Every row gives one point. Each copy is the shape, with its points in the same order, stretched, turned, moved and blurred by noise. Say if it was mirrored as well.

Shape (8 x 3):
[[ 18  18  25]
 [  4  30  28]
 [ 15  26  12]
 [-36  -3  -2]
 [-35  48   5]
 [ 52  -8  19]
 [-13  28  46]
 [ 41 -12  25]]
Copy 1 (8 x 3):
[[ 30   6   8]
 [ 14  24  22]
 [ 18   7  19]
 [-18  14 -30]
 [-32  35  24]
 [ 60 -21  -4]
 [ 14  45   9]
 [ 50  -9 -17]]
Copy 1 is: mirrored
Copy 2 (8 x 3):
[[  1  38   6]
 [ 12  46  19]
 [ 14  35   4]
 [ 33 -19  35]
 [ 65  27  37]
 [-33  26 -20]
 [ 13  43  48]
 [-27  21 -16]]
Copy 2 is: mirrored
Copy 3, 8 rows:
[[  7  10  40]
 [ -5  21  39]
 [ 12  19  31]
 [-28   9 -12]
 [-24  50   7]
 [ 34 -20  41]
 [-25  21  45]
 [ 22 -21  41]]
Copy 3 is: only turned

Shape (7 x 4):
[[  2 -23   2  -3]
 [ 18 -24  46 -23]
 [ 30  22 -12 -53]
 [ 16 -24 -11  13]
 [-22  63 -11 -28]
 [-40  -3 -43  24]
 [ 10  -7   7  13]]
Copy 1 (7 x 4):
[[ 18 -18   5  -5]
 [ 39 -14  51 -28]
 [ 45   6 -26 -53]
 [ 41 -20   1  17]
 [  1  47 -38 -28]
 [-20 -13 -33  26]
 [ 30  -7  12   8]]
Copy 1 is: only turned
Copy 2 (7 x 4):
[[  6 -36   6  -6]
 [ 35 -31  51 -22]
 [-30 -34  69  14]
 [ 10 -40   5  18]
 [-45  31  35  12]
 [-32  -6 -46  18]
 [ 17 -20   5  16]]
Copy 2 is: mirrored

Shape:
[[-48  21  40  60  -6  12]
 [ -3 -37  40   5   8  20]
 [-26  24  20  78   4 -24]
 [  3  17   3 -38  -6  -8]
 [  9 -47  41  10  -5  -2]
 [ -1 -33  33  22   7   8]
 [ 24 -41  29  34 -39  19]
 [  9  22 -31 -23  23   1]
 [  9  38 -26 -45  13  -7]
 [ 32  -5 -31  -8   5 -27]
 [-12 -53  20  10  -6  45]
 [-18  -4 -32 -43  -4 -21]]
Copy 1 (12 x 6):
[[-41  21  66  44  -4  16]
 [  8 -20  49 -10  34  -2]
 [-39  23  27  63   9 -16]
 [ -9  43   0 -46  13 -13]
 [  8 -26  38 -13  20 -25]
 [ 10 -17  37   3  21  -9]
 [ 30 -12  53   8 -10 -27]
 [  2  54 -26 -12  33  15]
 [ -2  57 -29 -44  21   7]
 [ 19  21 -39 -13  23 -25]
 [ 25 -35  38   0  14  24]
 [-20  19 -35 -47   6  -4]]
Copy 1 is: only turned
Copy 2:
[[-48  79  -2 -23  15  -5]
 [-15  16  19 -51   9  33]
 [-33  70 -26 -41  29 -37]
 [  2  -8  29   8   3 -15]
 [ -3   5   7 -62  -3  14]
 [ -6  19   4 -56   9   6]
 [ 22  39 -13 -48 -21  31]
 [ -1 -16   1  24  28  -9]
 [ -3 -14  14  44  21 -19]
 [ 24 -20 -29  -8  12 -26]
 [-15   4  -8 -56  -3  56]
 [ -8 -33  -7   6 -16 -22]]
Copy 2 is: mirrored
Copy 3:
[[-47  28  12  41 -37  19]
 [-49   6   4  10  39  -5]
 [-10  27 -20  52 -47  -2]
 [  2  18  15 -39  13 -17]
 [-47  11 -19  17  38 -28]
 [-38  12 -13  20  27  -9]
 [-56  30 -54   9  29 -10]
 [ 27   1  -5 -33   9   8]
 [ 30  10  12 -53   5  -2]
 [ 32   0 -37 -26  18 -30]
 [-63 -11 -16   4  39  18]
 [  1 -26   2 -47  -5 -29]]
Copy 3 is: mirrored

Shape (12 x 6):
[[ 18  17 -25  15 -21  -1]
 [ -6 -27   9 -15 -13 -10]
 [ 12  -9  11  -1  36  42]
 [ 21  -3 -21 -23  52 -19]
 [-39  -9 -26  33 -25  21]
 [  3 -29  -3   6 -85  -9]
 [ 13 -13 -44  19 -32  27]
 [ -3  35  16 -23 -25  -5]
 [ 36 -63  25 -53 -30  57]
 [ 19 -12 -18  26  19 -10]
 [ 33   4 -23 -39 -26  -1]
 [-14  35  -6  15  16  19]]
Copy 1:
[[-33  11  -2 -32 -27 -25]
 [  7 -26   1 -10  -5   8]
 [-28  20  12 -15  34  27]
 [  5  20 -27 -21  47 -24]
 [-49   0 -13   4 -40  25]
 [ -8 -45  10 -38 -56   6]
 [-51  -1 -16 -48 -18  14]
 [ 14  39  13 -12 -33  -6]
 [ 24 -24  25 -84  20  70]
 [-39  -8  -6 -10  13 -21]
 [ 12  14 -15 -67 -16 -10]
 [-39  47   8  10 -13  -1]]
Copy 1 is: mirrored
Copy 2:
[[ 20   7 -21 -11 -36   6]
 [-32 -34   6   5 -13   5]
 [ 21  -9  19  24 -17  51]
 [ 40 -42   4   0  23   1]
 [-31  20 -35  15 -27  36]
 [-44 -20 -22 -28 -77  -1]
 [  2  -1 -37 -20 -38  47]
 [ -7  11  24 -18 -18 -19]
 [-30 -53  40 -46 -48  68]
 [ 24 -28 -21  19 -23  13]
 [  7 -29   1 -54 -17   8]
 [ 10  27   0  11 -10  13]]
Copy 2 is: only turned

Shape (12 x 8):
[[ 34 -24  16   7   5 -11  20  11]
 [-34   7 -12 -15   2 -27  14  18]
 [ 37 -19  25  -4   8  17 -33  51]
 [ 21  10  32   7  -4  13 -39  41]
 [-26  24 -18 -38  20 -11  25  -1]
 [-32   9 -16  12  -8 -38  19  -6]
 [ 13 -48  20  21   1  40 -31  34]
 [-24  37 -15  -5   5  -7  21 -16]
 [ 11   1 -38   5   6 -10  -9  13]
 [  0 -30   5  15  53 -56  -1 -42]
 [ 21 -16  23  39  61  -7  -2  31]
 [ 26  13  31  12  20  40 -23  33]]
Copy 1 (12 x 8):
[[ 38  -3  33  10   4  11  17  24]
 [-14  15  19   8 -29 -14   5  36]
 [ 23 -15  18   0  18  56 -28  40]
 [ 20  -4  23  16  25  41 -38  10]
 [ -6  40   0 -18 -32 -16  15  32]
 [ -2   9  27  16 -10 -52  15  19]
 [ -3 -46   2  11  38  44   0  35]
 [ -1  40  -1  -2  -3 -34   9   4]
 [ 24   0  -1   5   8 -23  -9  50]
 [ 18 -16  51 -51   1 -40  25  22]
 [ 12   2  49 -24  50  18   7  43]
 [ 17   8  11  -4  44  45 -19  12]]
Copy 1 is: only turned
Copy 2 (12 x 8):
[[  8 -43  28  -6 -22  -6  -3   2]
 [-14  15   4  -5  25 -23   6  10]
 [ -2 -34  24  -5 -35  29 -48  52]
 [  5   5  26   4 -26  32 -47  38]
 [ 14   4 -14 -14  52 -14  13  12]
 [-19  22   7  13  14 -30  15 -26]
 [-26 -35   8  21 -49  43 -17  47]
 [ 18  25 -12  15  31  -8  21 -19]
 [ -4 -10 -14  19  -9 -28 -22  12]
 [-31 -57   7  14  36  -3 -21 -57]
 [ -2 -54  49  45  15  13 -22  17]
 [ 28 -10  23  26 -12  46 -30  39]]
Copy 2 is: only turned
Copy 3, 12 rows:
[[ 39 -29  31  26  11 -11  -2  24]
 [ -7   7 -27   2  20 -30  -6  31]
 [ 76 -14   8  -4 -10  36 -20  13]
 [ 71  -1 -16   8   7  28 -28  -8]
 [ -6  36  -5  -5  19 -39  -3  28]
 [-34 -11 -18  28  36 -41 -11  17]
 [ 48 -30   2  -4  -8  66   7  -1]
 [-22  35  -8  24  34 -36 -12   1]
 [-10  -6   1  20   0   3 -26  26]
 [-30 -32  30   7  95 -19 -22  42]
 [ 52 -13  17  36  63  34  -4  49]
 [ 75  22   8  17  13  46 -11  -6]]
Copy 3 is: mirrored

Shape, 14 rows:
[[ -5 -43 -20  29 -20  50  26  21 -30]
 [-26  -6 -37  35  -5   6   2  24 -13]
 [-21 -12 -27  15  24 -15  -2  15   2]
 [-10 -12 -37  33 -12 -33 -16 -17  10]
 [-10 -24 -24  43 -13  21  10  37   5]
 [-19 -39 -49  18 -30  34  14  35  18]
 [ 37  45 -54 -29 -24  18  39   5  45]
 [-16 -18   1  -1 -49  16  54  17   4]
 [-16  -1  19   3  24 -16 -27 -28   0]
 [ 24   8  23   3   1 -34 -13 -33  -7]
 [-13 -32 -40  12 -14  10  25  36 -32]
 [ 34   7 -49 -27 -23  -9  -1  35  49]
 [-21 -20 -42   4  20 -16 -31 -21  -7]
 [  5 -18 -27  19  48 -44  -6 -36  18]]
Copy 1 (14 x 9):
[[-28 -40  10   3  -3  64   9 -20  12]
 [-24 -21 -22  -1  34  30   1   4  19]
 [-14 -11  -2 -11  35   1   6  18  18]
 [ 10 -13 -23 -10  15 -10 -12 -14  49]
 [-31 -24 -11   3   0  49   1  13  32]
 [ -2 -44  10  23  -1  58   9  20  30]
 [ 67  27 -21  -4 -32  39  26  23 -12]
 [-20   5   6  41 -27  29  18  -6  -1]
 [-17   6   9 -29  18 -36 -35  -7  -1]
 [ -4  19 -20 -33 -19 -42 -14 -27  -2]
 [-25 -37  -9  13  16  33  35  -9   4]
 [ 48 -22 -21  -2 -35  13  27  44  10]
 [ 16 -40   5 -23  34 -16 -20  -7  22]
 [ 15   6   4 -51  27 -33   8 -12  46]]
Copy 1 is: mirrored
Copy 2, 14 rows:
[[ 39 -34 -10 -42   1  23  63  -2 -11]
 [ 23 -10 -22   1 -27   8  33   1 -42]
 [-19  -9 -15   0 -14  -6  12   1 -29]
 [  7   1  -9  -1 -63  -1 -14 -14 -17]
 [ 20 -27 -14 -10 -20  19  36  23 -15]
 [ 14 -30 -30 -38 -23  41  33  34 -14]
 [-30  28  36  -5  -9  95  -7  22 -11]
 [  5   9  29 -40 -28  16  53  34  13]
 [-18  17 -12  15   1 -39 -12 -35   3]
 [ -1  17  39  15 -10 -29 -27 -28   7]
 [ 17 -25   3 -39 -11  14  47  17 -47]
 [-32  11  25 -15 -14  61 -40  55 -22]
 [ -9 -12 -39 -16 -29  -4 -18 -38 -34]
 [-45 -23  -1  15 -44  -7 -23 -43  -2]]
Copy 2 is: mirrored
Copy 3 (14 x 9):
[[-20 -22 -23   1   6  45  28  52 -22]
 [-46   2 -26  12   0  13 -11  28  11]
 [-16  17  -8  11   1   3 -37  28   9]
 [-28 -26  -9  40 -15  -2 -43   4  -2]
 [-36  -3 -12  28 -11  28  13  48   9]
 [-24 -24 -19  16 -36  39  -5  52  25]
 [  6 -44 -16   1 -32  -8  31  -8  88]
 [-12 -19  -6  -7 -61   9  35  24 -13]
 [  9  21   8  18   7  11 -42 -32 -18]
 [ -1 -15  27  20  10 -12 -12 -41 -26]
 [-35 -18 -14 -13  -3  18   1  56  -7]
 [ -8 -41  28  13 -30   9 -12  17  72]
 [ -7  -8 -20  14   9  15 -68   0   1]
 [ 20   0  -3  42  21 -22 -55   9  -1]]
Copy 3 is: mirrored
